Each wall is flat, endless, passes through zero and stands at right angles to its row. A trip goes straight from one point to another. Which walls does it cross, in order?
In the rows, 128 means zero.

Walls:
(1): [113 107]
(2): [154 108]
(3): [145 133]
(4): [ 98 122]
(5): [138 121]
(6): [113 158]
Trips:
[108 122] to [ 79 153] => none
[103  89] to [ 99 152] => 5, 2, 6, 1
[161 135] to [129 158] => 6, 2, 5
[112 158] to [110 124] => 1
[160 147] to [140  91] => 6, 1
[ 77 123] to [132  91] => 6, 2, 5
[146 134] to [212 177] => 6
[142 170] to [106 111] => 4, 3, 1, 6

Walls:
(1): [132 161 135  91]
(2): [145 161 145 129]
(3): [160 151 152 141]
(4): [128 131 141 101]
(5): [132 112  89 139]
(6): [145  86 141 182]
Trips:
[140 142 116 120] to [160 141 147 116] => 5
[141  74 166 158] to [106 131 187 119] => 4, 2, 1, 6
[100 156 136 121] to [141 158 191  94] => 3
[166 145 139  61] to [138 113 138  85] => 3, 2
[123 106  89 116] to [118  94 121 161] => 6
[145 150  94 130] to [ 90 152 161 205] => 1, 6, 5

Walls:
(1): [151 112  87 175 120  77 141 108]
(2): [122 103 134 112  38 155 126 122]
(3): [140 149 158 157 158 142 164 140]
(4): [148 102 139 184  68 150 150 106]
(5): [117 140 142 120 108 168  79 151]
(6): [110  96 125 143 112 143 158 152]
(7): [168  93 135 137 124 151 119 119]
(8): [ 76 159 164 119 132 109 131 108]
Trips:
[130 173 149 179  81 142  91  95] to [144 146 167 154 153 138 177  92] => 5, 2
[113 130 100  72 116  98 170 125] to [ 96 225  70 134  92 124 126  86] => 6, 5
[114 102 113 123 135 144 118 154] to [ 88 120 158 147 121 146 113 141] => 8, 7, 4, 3
[118  85 144 118  98 117 171  81] to [121 103 131 196 123 167 119  73] => 3, 8, 5

Walls:
(1): [140 138 101  73 129 121 115 141 163 125 126]
(2): [ 95 161  69 107 119 151 106 117 104 137 121]
(3): [148 167 134 119  85 131  95 154 136 166 152]
(4): [130 160 142 139 119 152 139 159 150 119 120]
(5): [102 138 113  70 112 106 130 116 141 116 186]
(6): [141 101 102 144 120  88 152 214  81 169 112]
(7): [139 110 180 151 144 133 121  65 158 114 168]
(8): [197 113 157 113 127 127 167 107 159 142 141]
(9): [110 113 186 117 112 118  86  97  85  96  95]
(10): [167 110 154 139 109 144 136 126 149 115 220]
Trips:
[138  80 158 123 130 108 164  88 169 186 149] to [117 117 112 124 103 156 148 108 151 132 121] => 1, 2, 4
[153 183 140 102 109 115  85 129  85  99  86] to [143 148 156  76 134 118 108 164 149 129 156] => 5, 8, 10, 2, 9
[142 161 136 120 117 125 172 111 157 156  75] to [ 65 179 140 134 112 105 133 201 121 167 140] => 6, 2, 8, 5, 1
